Every row gives one point. Each copy is the shape, with its points in the same order, turned, moved and blurred by noise. Is it also mirrored, or only turned?
In the rows, 128 means zero.

Shape (6 x 2):
[[117 137]
 [121 175]
 [140  91]
 [104 164]
 [123  68]
 [ 87 161]]
Copy 1:
[[124 106]
 [115  73]
 [174 139]
 [108  88]
 [164 164]
 [ 92  97]]
Copy 1 is: mirrored
Copy 2, 6 rows:
[[108 151]
 [ 87 188]
 [148 124]
 [ 92 177]
 [141  94]
 [ 75 167]]
Copy 2 is: only turned

Shape (6 x 3):
[[131 189  65]
 [144 149 152]
 [156 141 115]
 [ 85  52 164]
 [144 129 122]
 [134 156 148]]
Copy 1:
[[112 165  57]
 [126 147 146]
 [141 144 116]
 [ 65  72 193]
 [135 122 126]
 [126 157 139]]
Copy 1 is: only turned
Copy 2 (6 x 3):
[[109 192  79]
 [130 147 161]
 [147 150 125]
 [111  33 155]
 [141 132 130]
 [120 151 156]]
Copy 2 is: only turned

Shape, 7 rows:
[[ 95  90  76 115]
 [153 129 178 141]
 [174 132 175 186]
 [102 101  72 140]
 [172  98  97 111]
 [108 145 163 127]
 [140  88 172 122]]
Copy 1:
[[ 71  69 130 109]
 [167 147 115  92]
 [191 141  78 111]
 [ 81  70 111 128]
 [149  62 145 108]
 [120 162 128 105]
 [144 123 119  57]]
Copy 1 is: mirrored
Copy 2 (7 x 4):
[[ 83  84  94  99]
 [177 122 156 148]
 [194 124 132 186]
 [ 84  96  82 123]
 [154 100  79 103]
 [128 140 163 139]
 [167  89 159 124]]
Copy 2 is: only turned
Copy 3, 7 rows:
[[117 193 127 117]
 [114  68 122 123]
 [143  53 111 164]
 [128 184 111 132]
 [169 132 128  94]
 [ 77 101 105 121]
 [115  95 162 119]]
Copy 3 is: mirrored

Shape (7 x 4):
[[ 90 122 144 143]
 [131 112 168 155]
 [106 158 144 101]
 [105 142 149 138]
 [129  85 168   7]
 [146  84 108 132]
 [132 137 162 140]]
Copy 1 (7 x 4):
[[ 92 117 115 121]
 [112 115 153 101]
 [110 170 101 121]
 [108 134 112 109]
 [ 81 232 185 183]
 [142 112 155 164]
 [121 134 136  96]]
Copy 1 is: mirrored
Copy 2 (7 x 4):
[[ 99 134 152 114]
 [122 159 159 145]
 [139 144 125  74]
 [111 146 136 110]
 [226  94 200  63]
 [150 100 129 158]
 [135 173 133 130]]
Copy 2 is: only turned
Copy 3:
[[ 84 131 141 142]
 [118 146 139 177]
 [116 146 147  95]
 [ 99 148 133 133]
 [176  90 239  96]
 [135  80 122 160]
 [126 156 135 150]]
Copy 3 is: only turned

Shape, 10 rows:
[[114 155 175 133 133 119]
 [159 151 101 148 164 119]
 [101 155 197 178 146 124]
 [ 40 170 143 141 113  50]
 [ 98 124 140 145 118 154]
 [119 137 163 160  91 137]
 [154  86  99 150 154 101]
 [191 157 105 146 127  86]
 [193 107 121 119 149 118]
 [176 138 121 125 176 119]]
Copy 1, 10 rows:
[[137 169 174 127 152  97]
 [147 106 124 116 174 153]
 [134 184 192 166 184 114]
 [ 50 110 190 155 161  47]
 [113 164 149 159 127 136]
 [145 154 184 161 116 119]
 [162 107  98 150 155 115]
 [172  85 157  98 157 133]
 [200 121 103 108 149 117]
 [174 128 110 101 182 136]]
Copy 1 is: mirrored
Copy 2, 10 rows:
[[125 115 171 151 128 140]
 [187 144 116 143 162 137]
 [125 106 186 207 142 146]
 [ 60 159 158 164 120  80]
 [115 116 126 158 118 172]
 [138  99 153 179  90 155]
 [168 102  78 143 151 121]
 [208 137 124 141 119  91]
 [197  91 107 114 152 127]
 [193 121 133 121 169 124]]
Copy 2 is: only turned
Copy 3:
[[ 99 124 169 128 119 116]
 [148 153 128 173 159 102]
 [ 84 119 206 162 121 120]
 [ 35 143 119 146  80  66]
 [ 98 121 139 155 120 149]
 [112 112 160 167  83 147]
 [155 105  97 176 159 111]
 [191 157 129 169 112  83]
 [190 107 121 143 157 113]
 [163 144 137 142 174  98]]
Copy 3 is: only turned
Copy 4, 10 rows:
[[121 190 147 127 119 112]
 [142 158  89 120 172  94]
 [ 95 209 168 148 144 107]
 [151 179 155 211  82  66]
 [ 98 147 128 141 119 133]
 [ 72 177 120 133 102 103]
 [120 107 114 106 159  64]
 [144 172  69  90 142  52]
 [135 139 101  61 149  87]
 [152 153 109  81 173 101]]
Copy 4 is: mirrored

Shape:
[[113 122 115 101 165 140 145 113]
 [134  76 102  93  40 179 110  45]
 [139  88 160  56 102 117 174  75]
 [ 87 137 135 127 121 165 115 135]
 [117 178 155 178 149 175 169 132]
 [140 144 118 130 154  46 164 154]
 [117 116 127 118 137 157 110 110]
 [ 62 104 117 113 141 144 154 137]
 [137  88 115  59  60 204  83 115]
 [104 158 171 137 166  73 141 115]
 [107 121 125 132 162 188 125 110]
 [135  74 150 130 121 125 131 127]]
Copy 1, 12 rows:
[[131 144 130 106 141 120 172 100]
 [ 94  36 170 102  70 146  99  52]
 [161 114 203 103  61 129 174  87]
 [ 89 123 109 110 116 138 133 149]
 [124 144  76 182 132 162 162 147]
 [170 167 148 153 140  43 141 134]
 [100 121 138 103 141 143 130 118]
 [115 108  98  87 118 104 182 128]
 [104  79 157  49  73 167  75 107]
 [111 170 162 169 134  92 184 141]
 [105 117 111 110 157 166 147 121]
 [141  87 170 120 135 119 136 149]]
Copy 1 is: only turned
Copy 2 (12 x 8):
[[112 141  98 107 157 146 149 101]
 [176  52  79 153 107 193  91  52]
 [141 117 126  79  86 186 148  63]
 [110 148  92 157 138 161 122 139]
 [164 216  96 138 137 107 128 141]
 [ 90 133 140  78 102  71 155 149]
 [120 135 110 128 157 157 106 113]
 [ 97 154  86 157 138 144 164 103]
 [158  71  79 150 147 247 113 115]
 [ 79 184 140  95 108 113 108 124]
 [136 162  91 144 176 153 130 104]
 [131 118 159 144 131 150 140 110]]
Copy 2 is: only turned
